Rows are points. Each copy is the shape, with its points in the same order, turned, moved and blurred by noise. Say if it was mirrored as well.

Shape, 9 rows:
-.73	-.14	.09
-.38	-.18	-.20
-.49	-.03	-.21
-.05	.14	.19
.10	.02	-.06
.23	-.23	.16
.03	.62	-.07
-.20	-.22	-.06
.26	-.23	-.02
Copy 1 (9 x 3):
-.94	.13	-.08
-.59	-.15	.07
-.70	-.03	.19
-.22	.36	-.01
-.10	.09	.06
.00	.03	-.28
-.10	.51	.49
-.43	-.10	-.07
.05	-.10	-.15
Copy 1 is: mirrored
Copy 2 (9 x 3):
-.51	-.17	-.60
-.46	-.14	-.11
-.55	.00	-.16
.15	.15	-.19
-.02	.04	.08
.16	-.21	.16
.02	.60	.04
-.21	-.12	-.06
.10	-.21	.27
Copy 2 is: mirrored
Copy 3 (9 x 3):
-.75	.43	.20
-.40	.43	-.09
-.56	.25	-.16
-.27	-.19	.14
-.11	-.10	-.05
.12	.00	.21
-.40	-.51	-.26
-.23	.30	.06
.15	.02	.04
Copy 3 is: mirrored
Copy 4 (9 x 3):
.05	-.75	.45
.09	-.48	.04
.24	-.54	.17
-.11	.06	.26
.05	-.04	-.09
-.26	-.01	-.05
.34	.31	.35
-.05	-.35	-.02
-.24	.02	-.33
Copy 4 is: mirrored

Shape:
-.04	-.02	-.41	.40	.32	.09
-.07	-.51	.38	.25	.00	.11
.18	.46	.12	-.53	-.40	-.29
.33	-.40	.55	-.22	.15	.39
.12	-.07	.13	.26	.35	.17
.04	.38	.29	-.32	-.08	.06
-.31	.00	-.38	.15	.38	-.02
-.21	-.16	-.06	.17	.62	-.24
.05	-.26	-.09	.45	.49	-.16
-.07	.61	.50	-.24	-.24	-.08
.27	.44	.39	-.17	-.16	-.23
Copy 1, 11 rows:
.03	.09	-.30	.41	.39	.26
.16	-.49	.32	.22	-.06	.31
.01	.46	.02	-.52	-.46	-.35
.59	-.20	.53	-.27	.03	.40
.23	.04	.22	.24	.33	.20
.04	.40	.36	-.31	-.21	.01
-.26	.12	-.27	.13	.39	.27
-.18	-.15	.00	.08	.66	.06
.10	-.24	-.10	.40	.57	.05
-.17	.49	.52	-.20	-.32	-.21
.13	.36	.35	-.19	-.22	-.35
Copy 1 is: only turned
Copy 2, 11 rows:
-.08	.06	-.41	.46	.23	-.20
-.27	-.44	.33	.39	-.16	-.13
.07	.26	.16	-.72	-.26	-.21
.12	-.41	.58	.15	.01	.31
-.01	-.03	.15	.44	.21	-.08
-.08	.30	.32	-.33	-.02	.01
-.36	.00	-.35	.20	.39	-.23
-.26	-.19	-.01	.28	.57	-.42
-.05	-.23	-.08	.54	.31	-.45
-.22	.49	.50	-.41	-.22	-.20
.14	.31	.42	-.33	-.13	-.30
Copy 2 is: only turned
Copy 3, 11 rows:
-.14	-.10	-.43	.47	.00	-.03
-.11	-.63	.29	.25	-.36	-.01
.25	.28	.37	-.65	-.19	-.39
.00	-.33	.43	.06	-.94	.17
-.08	-.06	.10	.34	-.33	.09
-.13	.25	.30	-.43	-.31	.03
-.38	-.11	-.36	.25	-.08	-.21
-.55	-.15	-.17	.50	-.33	-.39
-.25	-.23	-.10	.64	-.29	-.30
-.19	.32	.59	-.47	-.07	-.04
.04	.32	.55	-.24	-.21	-.23
Copy 3 is: mirrored

Shape, 14 rows:
.15	-.22	-.89	-.18	-.28	-.05	.43	.49
.09	-.11	.06	-.14	.32	.18	-.02	-.06
-.09	-.27	.28	.10	-.15	.14	-.10	.00
-.20	-.05	.18	.06	-.04	-.20	.14	-.17
-.03	.07	.09	-.22	-.17	.12	-.13	.06
.17	-.06	-.44	.31	-.33	.09	.13	-.21
.43	-.03	.27	.09	-.26	.14	-.12	.48
-.03	-.17	.24	-.02	-.18	-.24	.06	-.32
-.25	-.22	-.14	.06	-.11	-.52	.09	-.12
.07	-.02	.22	-.12	.21	-.14	-.15	-.22
-.04	-.21	.27	.08	-.11	-.25	.43	.40
-.09	.26	-.50	-.11	-.15	.10	-.09	-.22
-.26	.24	.16	-.04	.13	.14	-.02	.17
-.30	-.13	-.14	.15	-.11	-.45	-.07	-.17
Copy 1, 14 rows:
.15	-.53	-.82	.01	-.02	.02	.46	.59
.16	-.05	.10	-.10	.39	.09	.11	-.08
-.07	-.17	.28	.16	-.03	.04	-.07	-.03
-.18	-.08	.05	.11	.08	-.27	.13	-.20
.14	.05	.07	-.16	-.12	-.09	.03	.09
.19	-.27	-.55	.34	-.13	.05	-.01	-.16
.50	-.20	.29	.34	-.12	-.07	.01	.40
-.06	-.27	.10	.03	.01	-.37	.02	-.36
-.35	-.33	-.31	.02	.16	-.46	-.01	-.05
.14	-.01	.16	-.09	.32	-.26	-.08	-.23
-.12	-.33	.17	.33	.06	-.34	.42	.26
.15	.17	-.59	-.13	-.07	-.01	-.02	-.11
-.05	.34	.09	.08	.09	-.05	.16	.11
-.32	-.19	-.30	.07	.15	-.42	-.18	-.10
Copy 1 is: only turned
Copy 2:
-.39	-.12	-.69	.08	.13	.42	.59	.70
.13	-.11	.05	-.24	.07	.38	-.12	.05
-.17	-.32	.31	-.02	-.28	.34	-.04	.06
-.10	-.18	.03	-.10	-.37	.03	.05	-.13
-.31	.07	.11	-.13	-.19	.34	-.10	.16
-.30	-.07	-.08	.37	.10	.37	.42	-.07
-.19	.02	.48	.14	-.05	.21	.00	.65
-.23	-.22	.20	-.18	-.23	.00	.17	-.20
-.31	-.38	-.28	-.05	-.22	-.15	.13	-.07
-.04	-.11	.16	-.27	.03	.05	-.17	-.11
.05	-.28	.03	-.06	-.48	-.07	.27	.48
-.41	.22	-.34	.07	.05	.45	.03	-.16
.04	.10	-.06	-.06	-.38	.30	-.29	.15
-.38	-.34	-.25	.07	-.22	-.10	-.01	-.19
Copy 2 is: mirrored
Copy 3:
.12	-.26	-.94	-.48	-.02	-.23	.46	.33
.18	-.14	.03	-.19	.34	.19	-.19	.03
-.18	-.26	.17	-.02	-.04	-.03	-.17	-.04
-.11	.04	.04	-.08	.18	-.15	.01	-.32
-.09	.09	-.04	-.26	-.08	.10	-.19	.08
-.03	-.24	-.67	.10	-.09	.03	-.04	-.25
.26	-.07	.04	.09	-.44	-.08	-.12	.36
-.06	-.02	.04	-.15	.06	-.22	-.21	-.44
-.21	.02	-.25	-.15	.30	-.51	.02	-.27
.13	.10	.09	-.12	.31	-.03	-.37	-.14
.13	-.08	.16	-.10	-.06	-.41	.41	.00
-.22	.18	-.64	-.21	.15	.26	-.15	-.10
-.14	.22	.12	-.07	.18	.24	.07	.15
-.33	.07	-.26	-.02	.32	-.41	-.08	-.25
Copy 3 is: only turned

Shape:
-.30	-.33	-.58	-.51	.18	-.44	.23	-.04	.25	-.67	-.44
.39	.22	-.17	-.17	.09	-.18	-.44	-.50	.16	-.33	.20
.30	.54	.44	-.29	-.48	-.49	.44	.53	-.63	.13	-.54
.34	-.24	.44	-.27	.08	-.33	.22	-.34	.27	-.07	.35
.04	-.11	.19	-.05	.36	.39	-.19	-.31	.36	-.61	-.36
.27	-.10	-.02	.26	-.29	-.07	.06	-.02	-.08	-.37	.42
-.07	-.14	-.33	.41	-.41	-.57	-.39	-.11	.32	.08	.07
.20	.08	-.02	-.30	.26	.19	.17	.38	.23	-.22	.38
.23	.37	-.24	.32	.49	-.42	-.07	-.38	-.44	.14	-.45
-.17	-.19	-.05	.24	.21	-.02	-.52	-.47	.35	-.54	-.27
-.44	.13	.45	-.11	-.33	.27	-.29	.21	-.36	.12	-.01
.39	-.25	-.45	-.36	.11	-.04	-.47	.32	-.54	-.10	-.26
-.15	-.28	-.47	.02	-.19	-.55	-.05	-.30	.10	-.31	.17
.39	-.11	-.06	-.34	-.39	.27	.18	-.02	.01	.17	.21
-.23	-.42	-.23	-.29	-.14	.14	-.40	.38	.11	-.27	-.28
-.25	.39	-.11	-.01	-.40	.03	.23	.51	-.28	.12	.04
Copy 1:
-.33	-.55	-.32	-.25	.45	-.34	.44	.04	.25	-.85	-.33
.41	.01	-.24	.02	.32	.03	-.43	-.24	.50	-.43	.09
.59	.19	.75	-.45	.11	-.92	.24	.24	-.01	.26	-.56
.30	-.45	.47	-.20	.38	.05	-.04	-.17	.42	-.25	.52
.07	-.31	.20	.17	.25	.60	-.07	-.12	.47	-.61	-.49
.33	-.45	.10	.35	.46	-.19	-.34	-.03	.04	.05	.03
-.05	-.19	-.24	.58	-.21	-.50	-.14	.04	.22	-.24	.33
-.06	-.19	.10	-.20	.70	.24	-.10	.32	.31	.14	-.02
.84	.40	-.15	.09	-.06	-.07	.32	.03	-.16	-.55	-.10
-.07	-.21	-.07	.51	-.03	.30	-.24	-.17	.28	-.80	-.24
-.21	.05	.57	-.09	-.14	-.02	-.39	-.09	-.28	.23	-.42
.37	-.30	-.43	-.50	-.06	-.11	-.37	.45	-.12	-.25	-.45
-.02	-.44	-.32	.20	.23	-.44	-.03	-.21	.04	-.48	.20
.26	-.50	-.01	-.30	.23	-.03	-.12	-.17	.27	.45	-.05
-.40	-.48	-.16	-.14	-.09	-.01	-.21	.29	.07	-.23	-.51
-.09	.16	.18	.02	.28	-.44	.07	.14	-.22	.49	-.36
Copy 1 is: mirrored
Copy 2 (16 x 11):
-.20	-.38	-.94	-.35	.10	-.13	.20	-.11	.32	-.46	.20
.49	.32	-.13	-.46	.02	-.01	-.29	-.35	-.11	-.05	.16
-.30	.02	.08	-.18	-.04	-.63	.64	.58	-.91	-.05	-.60
.17	.26	.31	-.25	.27	-.34	.39	-.33	.15	.05	.36
.11	.09	.06	.04	.18	.30	-.14	-.31	.41	-.65	-.26
.30	.16	.10	.14	-.05	-.08	.10	.00	-.40	-.24	.56
.24	-.30	-.22	.21	-.24	-.35	-.48	.07	-.15	.39	.36
-.08	.58	-.05	-.20	.23	.14	.19	.34	.11	-.25	.32
.04	.15	-.48	.12	.40	-.02	-.12	-.47	-.61	.26	-.50
.22	-.15	-.17	.05	.11	.12	-.58	-.45	.25	-.37	-.03
-.56	-.07	.64	-.12	-.06	.08	-.20	.31	-.34	-.14	-.09
.21	-.33	-.35	-.46	.39	.50	.02	.44	-.48	.06	-.12
.05	-.25	-.45	-.08	-.16	-.23	-.16	-.24	-.08	-.01	.59
.05	.25	.20	-.19	-.28	.29	.49	.22	-.12	.15	.22
-.10	-.47	-.17	-.27	.07	.32	-.20	.49	.22	-.25	.09
-.60	.21	-.07	.05	-.25	-.12	.11	.59	-.55	-.02	.07
Copy 2 is: only turned

Shape:
.11	-.18	.14	-.28	-.15	.11	.10	-.02	-.36	-.27	-.43	.19
.10	-.06	.34	-.42	.34	.10	.15	.44	.51	.42	-.07	-.09
.15	-.22	.09	-.05	-.03	.38	.04	.27	-.08	.35	-.31	.11
-.35	.03	.07	-.35	.60	.33	.23	.33	.40	.26	-.11	.42
-.26	-.21	.03	-.15	-.05	.04	-.27	.48	-.23	.00	-.32	.16
.01	-.16	.22	.08	.48	.19	.44	.53	.06	.14	-.24	.20
-.11	-.04	.14	-.16	-.18	.26	.49	.26	.39	-.04	-.43	.05
.06	-.19	.11	.16	-.10	.03	.43	.19	-.12	.30	-.09	.30
-.47	.46	-.04	.19	.27	-.39	-.51	.04	.08	-.03	.13	-.09
.16	.16	-.32	-.25	-.33	-.22	-.34	.54	-.31	-.58	-.06	.18
.05	.55	-.31	.10	.55	-.24	-.43	.03	.08	-.30	.29	-.01
-.20	.85	-.31	-.39	.15	.43	-.20	.58	-.10	-.41	-.27	-.79
.09	.70	-.46	.20	.16	.09	-.65	.17	.22	-.32	-.15	.04
.08	.60	.09	-.14	-.52	.19	-.22	.18	-.53	-.24	.00	.32
-.10	.80	-.45	-.12	.40	-.44	-.50	-.13	-.11	.08	-.13	-.03
-.11	.31	-.60	-.17	-.30	.07	-.17	.14	-.32	-.13	.10	-.02
-.17	.53	-.26	-.06	.30	.22	-.46	-.29	.04	-.17	.31	-.30
Copy 1:
-.17	.13	.11	-.16	-.22	-.43	-.21	.07	-.40	-.15	-.34	-.40
.01	.14	.00	-.37	-.08	.09	-.55	-.08	.42	.56	.17	-.18
.02	.01	.08	-.17	-.04	.08	-.26	-.10	-.25	.40	-.37	-.39
-.23	-.09	.12	-.75	-.02	.38	-.52	.27	.25	.25	-.12	.02
-.07	-.08	-.36	-.04	-.29	-.07	-.30	.34	-.16	.17	-.49	-.29
.07	.16	.34	-.47	.01	-.03	-.30	.31	.17	.51	-.44	-.06
-.32	.37	.18	-.28	.10	.08	-.14	.12	.24	.10	-.20	-.57
-.10	.23	.34	-.07	-.16	.11	.10	.03	-.14	.36	-.37	-.05
.36	-.26	-.45	.12	-.08	.13	-.12	.29	.31	-.41	-.09	.39
-.05	.15	-.79	-.10	-.01	-.53	.18	.44	-.41	-.08	-.18	-.16
.43	-.29	-.43	-.25	.33	-.20	-.04	.24	.06	-.33	.11	.54
.72	-.13	-.78	-.75	.12	-.26	.08	.17	.41	-.36	-.12	-.73
.39	-.12	-.73	-.20	.66	.02	-.10	.18	-.12	-.44	-.16	.10
.31	.39	-.42	-.20	-.27	.00	.19	.21	-.69	-.38	-.10	-.26
.31	-.21	-.69	-.32	.05	-.08	-.07	-.26	.13	-.58	-.21	.55
.03	-.23	-.55	-.25	-.05	-.07	.48	.04	-.30	-.21	-.15	-.19
.48	-.56	-.28	-.25	.18	.04	.01	.03	.02	-.52	.26	.02
Copy 1 is: mirrored
Copy 2, 17 rows:
-.24	-.11	-.27	-.19	-.28	-.23	.17	-.11	-.39	-.14	.06	.21
-.01	.15	.45	-.15	.08	.36	.21	.31	.03	-.18	-.58	-.15
-.28	-.09	.18	.11	-.40	.16	.27	.04	-.11	.06	-.14	-.17
-.31	.38	.09	.18	-.09	.36	.41	.26	.20	-.28	-.62	.40
-.54	-.02	-.24	.01	-.18	-.17	-.08	-.04	.14	-.01	-.20	-.12
-.23	.04	.51	.34	-.22	-.03	.16	.30	.01	-.29	-.29	.28
.14	.04	.05	.13	-.29	-.01	.32	.01	-.15	-.65	-.38	-.09
-.07	.08	.25	.37	-.44	.12	-.12	-.10	-.32	-.03	-.15	.08
.34	.47	-.25	-.01	.19	-.15	-.19	-.14	.72	.30	-.20	.17
-.10	.27	-.62	-.21	-.17	-.47	-.45	.34	-.07	-.08	.17	-.19
.43	.54	-.29	-.05	.14	-.13	-.08	.48	.51	.40	.08	.37
.06	.66	-.15	-.20	.42	-.53	.61	.30	.51	-.37	.45	-.41
.42	.50	-.51	-.07	-.30	-.30	.23	.46	.67	.31	.08	-.07
-.09	.71	-.34	-.40	-.60	-.26	-.07	-.19	-.07	.03	.37	-.05
.36	.77	-.43	.04	.26	-.37	.16	.12	.27	.70	-.17	.17
.03	.57	-.64	.15	-.06	-.07	-.01	.08	-.05	.10	.36	-.25
.44	.52	-.39	-.19	.19	.20	.29	.06	.52	.23	.33	.18
Copy 2 is: mirrored
Copy 3:
-.01	-.06	.05	-.51	-.20	.15	.33	-.26	-.38	-.26	-.09	.10
.12	-.29	-.36	-.24	.36	.28	.19	.32	.08	.48	-.13	-.18
.05	-.23	.14	-.41	-.05	.39	-.12	-.10	-.06	.09	-.41	.11
-.08	.11	-.38	-.10	.62	.26	.20	.44	-.24	.24	-.36	.23
.14	.04	.04	-.44	-.07	-.15	-.15	.25	-.27	-.21	-.33	.13
.17	-.19	.01	.01	.55	.33	-.02	.06	-.40	.14	-.07	.08
.08	-.35	.07	-.02	-.01	.38	.60	.21	-.25	-.01	-.18	.09
-.14	-.23	.30	-.16	.16	.27	-.01	-.20	-.07	.17	.02	.45
.00	.72	-.11	.28	-.15	-.40	-.03	.29	.25	-.07	.13	-.05
.25	-.13	-.38	-.18	-.69	-.09	-.11	.18	-.37	-.61	.13	.27
.04	.56	-.66	.45	-.26	-.08	-.09	-.02	.01	-.08	.20	-.03
.64	.59	-.31	.13	-.76	.43	.17	.57	-.51	.14	-.20	-.44
.41	.51	-.58	.52	-.48	.12	-.02	.06	.10	-.33	-.25	.12
.26	.41	-.03	-.39	-.61	.48	-.01	.09	-.03	-.54	.14	.45
.31	.94	-.52	.15	-.46	-.36	.08	-.02	.09	.21	-.03	.25
-.11	.27	-.20	.00	-.90	.26	-.13	.12	-.22	-.12	-.04	.39
-.23	.83	-.42	.23	-.51	.24	.08	.08	.13	.04	-.16	-.22
Copy 3 is: only turned
